Each row of a before or after table is a point. One or more steps were done to the points. Then noise was added and the rows were shuffled. The steps act on columns, c1 being the first. Name the steps. A step turns or swaps two columns, mirrors them in a line or flattens them onto one, adds a multiple of one to another, or multiplies or shifts one. Angles are multiples of 10 degrees, from the lower column toward the higher: turns from -170 to 170, lines from 10 to 170 but not 90. Use the fewest steps. Two steps may share a column if one is a turn and the other turns, adds or multiplies; they go together, in the order done. Otherwise the lowest column goes first.
(in the rows, 128 means zero)

Before:
[[140 104]
 [127  61]
 [189 131]
 [153 116]
 [175  90]
 [170 117]
 [125  63]
 [126 159]
 [124 155]
 [115 183]
 [137  60]
 [118 149]
 [176 103]]
After, 13 rows:
[[ 78 197]
 [ 76 102]
 [ 63  74]
 [121 141]
 [ 76  94]
 [104 141]
 [141 125]
 [127 167]
 [ 89 195]
 [ 68 109]
 [126 153]
 [ 73 194]
 [ 91 156]]
Steps: shift c1 by -50; multiply c2 by -1

Before (8 x 6):
[[165 132 146  50 130 113]
 [103 142 126 148  76 139]
 [135 158  69 148 127 126]
 [126 139 178 180 135 185]
 [ 87 152 117 156 135  87]
 [ 94  92 176 187 135 113]
 [102  99 128 191 127 180]
 [219 124 153 103 141  63]]
After:
[[183 124 149  58 121 187]
 [152 139  95 118 124  63]
 [151 123  53 152 126 113]
 [134 104 176 171 121 124]
 [ 78 162 153  54 134 112]
 [ 46 114 156 126 118  84]
 [154 148 183  97 139 180]
 [112  86 147 117 140 139]]
Steps: add 1 times c6 to c1; turn c2 and c5 by -140 degrees; multiply c5 by 0.4; turn c3 and c4 by -120 degrees

Before, 8 rows:
[[ 64 139 131 187 144 112 109 124 142 119 169]
 [ 91 103 156 131  92  80 147 124 137 101 142]
 [120 168 124 102 177 173  80 131  96 140  55]
 [124 142  81 118 115 102 128  76 114 167 170]
 [147  74 118 130 105 120  73 171  95 138  97]
 [ 63  98 109 187  65 100 159  68 171 114 136]
 [ 49 118 205 149 121 133 121 105 211 151 132]
 [ 68  88 125  57 139 141 156 158  76 154 149]]
After (8 x 11):
[[173 157  86  72 143 128 159  68  96 160  80]
 [172 179  97 130 181 126  84 135 109 164 190]
 [151 112 158 125  90 126 148 111 113  84  95]
 [193 106 239 149 121 131 123 127 125 145  86]
 [165  84 142 149 142 131 112 171 134 130  63]
 [182  65 150 187  65 132 158 122 175  84  90]
 [112 143  90 181 118 127 124 116 157 162  90]
 [129  92 100  74 105 131  73 105 113 129 161]]
Steps: turn c1 and c11 by 150 degrees; turn c2 and c4 by 50 degrees; turn c4 and c8 by 70 degrees; turn c3 and c9 by -50 degrees; add 0.5 times c5 to c10; multiply c6 by 0

Before, 9 rows:
[[138 104 150 145 139 168  96  91 118 112 130 154 101 113 115 171  93 135
  116 169]
 [ 82 100 102 137  90 101 154 112 166 115  70 139 121 128  92 112 125 126
  129 121]
 [154 105 120  86 153 182 147 153 108 115 156  88  95 103 123 173 117 134
  148 143]
 [146 192 121 150 149 117 142  79 200  95 107 149  95 136 103 172 159  92
   85 106]
 [ 81 125 137 151 121 149 127 114 143 148 133 102 109  69 136 172 152 108
  147 110]
 [ 82 103 182  92 156 165  76 114 145 159 141 152  92 108 125 108 116 169
   76 119]
 [ 92 190 164 118 177 120 116 117 124 122 141 149 125  66 140 111  98  99
  145  96]
 [150 124 156 111 163 144  73  72 184 111 143 150 135  59 149 115 103 111
   78 169]
 [ 84 130 189 139 151 194 148 103 193 104 148 140 172  97 135 128 149 171
   78 105]]
After, 9 rows:
[[167 124 175 104 163 144  75 140 185 147  99 193 136  59 182 136 118 110
   79 168]
 [142 192 160 156 149 116 141 109 198 144 164 189  96 135  66  76 138  93
   85 105]
 [ 95 191 156 115 177 119 116 157 123 140  98 190 127  66 158 142 113 101
  145  96]
 [ 98 103 145  81 156 166  75 180 144 107 111 199  93 108 121 157 128 168
   77 118]
 [ 81 126 149 158 121 150 127 130 143  93 140  49 109  70 149  95 150 108
  148 112]
 [147 104 167 152 139 168  95 137 116 129 104 205 101 114  95  81 103 134
  116 168]
 [ 75 102 134 140  90 101 155  98 166 147 172 162 120 129  38 139  88 127
  128 121]
 [149 104 107  74 154 182 146 126 108 125 100   8  95 103 115  82 137 135
  148 143]
 [ 77 129 160 142 151 195 148 183 192 150 127 164 172  96 145 121 156 173
   78 107]]
Steps: add -0.3 times c7 to c1; add -0.3 times c19 to c8; turn c3 and c8 by 70 degrees; multiply c4 by 1.3; turn c10 and c16 by 160 degrees; mirror c11 and c17 in the line at 70 degrees; multiply c12 by 3; multiply c15 by 2.5
